Rows are points. Two turns around zero, p and q, are shown by what they do to some points. Write where each new point lands after one turn and then the other. Backwards means that the second turn is done in reverse. Each puzzle has new turns, and all numbers are rounded.
(in the rows, 128 means zero)

Turn p:
[145 143 189] => [100 133 187]
[103 154 134] => [ 94 133 117]
[133 138  88] => [144 149  96]
[109 158  94] => [114 150  86]
[150  47 135] => [188  75 154]
Turn q:
[141 156 101] => [163 134 108]
[ 92 174 190] => [ 78 192 102]
[120  95 108] => [125  89 134]
[159  87 113] => [146  97 168]
Where do these land?
p, then q: [ 71 136 179] => [ 63  90 113]
p, then q: [160 163 175] => [ 88 180 114]
p, then q: [163 121  89] => [176 149 138]
p, then q: [120 134 104] => [148 117 115]
q, then p: [126  85  93] => [160  87 146]

Turn p:
[167 104 100 141] => [152 127  78 130]
[150 100  99 110] => [134 106  88 111]
[ 82 148 136 147] => [120 121 171 160]
[111 112 127  65] => [ 99  91 134  80]
[148 142 177 114] => [125 170 147  95]
[ 67 205 117 157] => [ 77 135 177 202]
[170  85 141 161] => [189 146 102 118]
Turn q:
[110 139  96  80] => [ 97 147  78 125]
[101 154 103 165] => [124 165 146 169]
[116 150 165  95] => [ 87 125 137  92]
[139 144 198 179] => [137 114 213 110]
[163 126 121 121] => [155 131 116 108]
[171  87 154 151] => [177  85 146 115]
[ 96  97  60 106] => [119 130  61 178]
Where do these land?
q, then p: [115  88 114 122] => [158 107 109 145]
p, then q: [188 172 149 104] => [ 80 191 113 126]
q, then p backwards: [132 167 139  99] => [151 145 151  94]
q, then p: [107 124 176 147] => [156 126 170 103]
q, then p: [ 98  88  63 168] => [177 151  99 196]

Turn p:
[136  97 104 214] => [151  43 152 153]
[ 81 134 174  88] => [129 167 123  62]
[154 130 141  88] => [131 165  97 137]
[115 157 146 132] => [138 148 155 116]
[153 122  75 118] => [ 91 117 113 171]
Turn q:
[117 179  84 149] => [ 94 134  69 108]
[145 136 118  96] => [156 117 107 140]
[152  79 144 133] => [139  97 175 129]
[140  92 209 140] => [123 135 205 174]
[ 86 154  85 122] => [128 157  84  89]
Where do these land?
p, then q: [ 67 144 140 172] => [175 144 170 171]
q, then p: [ 95 119 145 124] => [140 161 144 130]
q, then p: [126 108  79  94] => [113 141  80 164]
q, then p: [162  87 128 145] => [154 113  90  99]
q, then p backwards: [189 183 149 105] => [201 100  87 134]
